Every row gives one point. Each copy is the shape, with its points in the same order, turned, moved and blurred by noise. Is it also mirrored, or only turned?
In the rows, zero is written as 128.

Shape (6 x 2)
[[ 99 120]
 [209 135]
 [113 116]
 [ 93 146]
 [ 73  84]
 [161 171]]
Copy 1 (6 x 2)
[[120  95]
 [164 200]
 [132 115]
 [145  85]
 [ 77  73]
 [185 140]]
Copy 1 is: mirrored
Copy 2 (6 x 2)
[[123 110]
 [ 87 217]
 [128 140]
 [105  99]
 [169  95]
 [ 59 160]]
Copy 2 is: only turned
Copy 3 (6 x 2)
[[104 146]
 [208  90]
 [122 145]
 [ 90 119]
 [ 98 187]
 [147  76]]
Copy 3 is: mirrored

Shape (7 x 3)
[[141 109 113]
 [ 73 215 130]
 [ 97 102 142]
 [ 76 186 126]
 [178 101 153]
 [115 203 125]
 [123 108 109]]
Copy 1 (7 x 3)
[[159 136 117]
 [122 106 236]
 [175  87 133]
 [144 106 213]
 [126 120  81]
 [106 136 199]
 [172 131 130]]
Copy 1 is: mirrored
Copy 2 (7 x 3)
[[142 121 141]
 [ 25 123  96]
 [113  83 163]
 [ 49 110 102]
 [147 157 191]
 [ 58 152 100]
 [137 105 132]]
Copy 2 is: only turned
Copy 3 (7 x 3)
[[150  96 115]
 [ 89 131 217]
 [105 115 103]
 [ 91 124 191]
 [183 131  89]
 [135 132 205]
 [137  86 116]]
Copy 3 is: mirrored

Shape (8 x 4)
[[ 76 148 159 146]
 [128  64  84 129]
 [206 169 178 137]
 [ 79 117 197 154]
 [ 87 159 101 164]
 [140 178  70 108]
 [114 145 108 131]
 [ 96  63 151  83]]
Copy 1 (8 x 4)
[[ 76  88 155 171]
 [191 100 136 103]
 [ 49 168  99  70]
 [ 74  90 188 134]
 [126 140 133 190]
 [145 152  60 150]
 [127 131 108 149]
 [130  34 148 102]]
Copy 1 is: only turned
Copy 2 (8 x 4)
[[ 89 103 141 116]
 [156 200 108  94]
 [174  73  60 175]
 [ 77  91 106  89]
 [100 149 157 156]
 [183 145 168 173]
 [137 140 146 138]
 [152 136 119  33]]
Copy 2 is: only turned
Copy 3 (8 x 4)
[[ 97 143 104 101]
 [148 151 151 208]
 [ 97  45 196 108]
 [ 75 118  82 125]
 [112 183 154 110]
 [171 151 199 108]
 [136 149 153 123]
 [156 108  77 181]]
Copy 3 is: only turned

Shape (7 x 4)
[[142 121  80  94]
 [166 123 118 131]
 [155 189 191 125]
 [ 75 161 129 136]
 [172 165  52 182]
 [113 101 112 134]
 [ 92  76 151  69]]
Copy 1 (7 x 4)
[[181 110  73 114]
 [136 111 101  85]
 [ 47 106  67 107]
 [112 129 100 180]
 [152 203 103  80]
 [155 103 127 132]
 [156  28 102 157]]
Copy 1 is: only turned
Copy 2 (7 x 4)
[[127 183 108 158]
 [117 130 122 155]
 [199  78 104 143]
 [172 152 120  74]
 [ 52 129  55 114]
 [122 167 150 121]
 [174 202 185 151]]
Copy 2 is: mirrored

Shape (9 x 6)
[[114 132 138 117 105 139]
 [ 73 115 125 100 137 150]
 [135 124  74 108 122 141]
 [138 116 153 138  95 112]
 [116 116  92  81 115 132]
 [140 166 128  89 152 135]
 [140 133 135 219 100 173]
 [118  87 128  76 133 159]
 [ 66 116 151 188 239 148]]
Copy 1 (9 x 6)
[[154 127 121 109 116 140]
 [136 142  95  90  98 101]
 [116 162 149  70 154 135]
 [176  99 144 132 137 143]
 [126 144 146  78 108 129]
 [ 84 137 139 142 125 121]
 [174 128  65 135 206 164]
 [108 105 113  76 105 124]
 [130 122  46 129 172  15]]
Copy 1 is: only turned
Copy 2 (9 x 6)
[[151 106 120 127 149 127]
 [122 131 127 112 151 165]
 [130 121 107  76 112 109]
 [163  77 136 145 125 112]
 [109 107 118  84 140 119]
 [155 152 147  98 160  96]
 [231 106  80 148  89 143]
 [132  96 148  74 151 155]
 [174 206 180 148  80 213]]
Copy 2 is: mirrored
Copy 3 (9 x 6)
[[134  98 132 101 133 119]
 [ 89  71 143 117 115 138]
 [104  86  75  86 109 117]
 [148 142 124 107 147 125]
 [ 83  90 102  86 122 108]
 [124 100 116 121  80  79]
 [220  97  95 101 130 176]
 [ 85 106 145  72  98 134]
 [134  87 140 200  48 212]]
Copy 3 is: only turned
Copy 4 (9 x 6)
[[143 145 144 103 131 137]
 [134 191 142 129 127 150]
 [ 93 126 101 125 125 131]
 [149 101 166  96 116 138]
 [103 153 113 102 113 154]
 [164 129  78 119 138 148]
 [133  87 187 145 182  79]
 [106 163 128 108 147 183]
 [190 153 158 249 168 163]]
Copy 4 is: mirrored
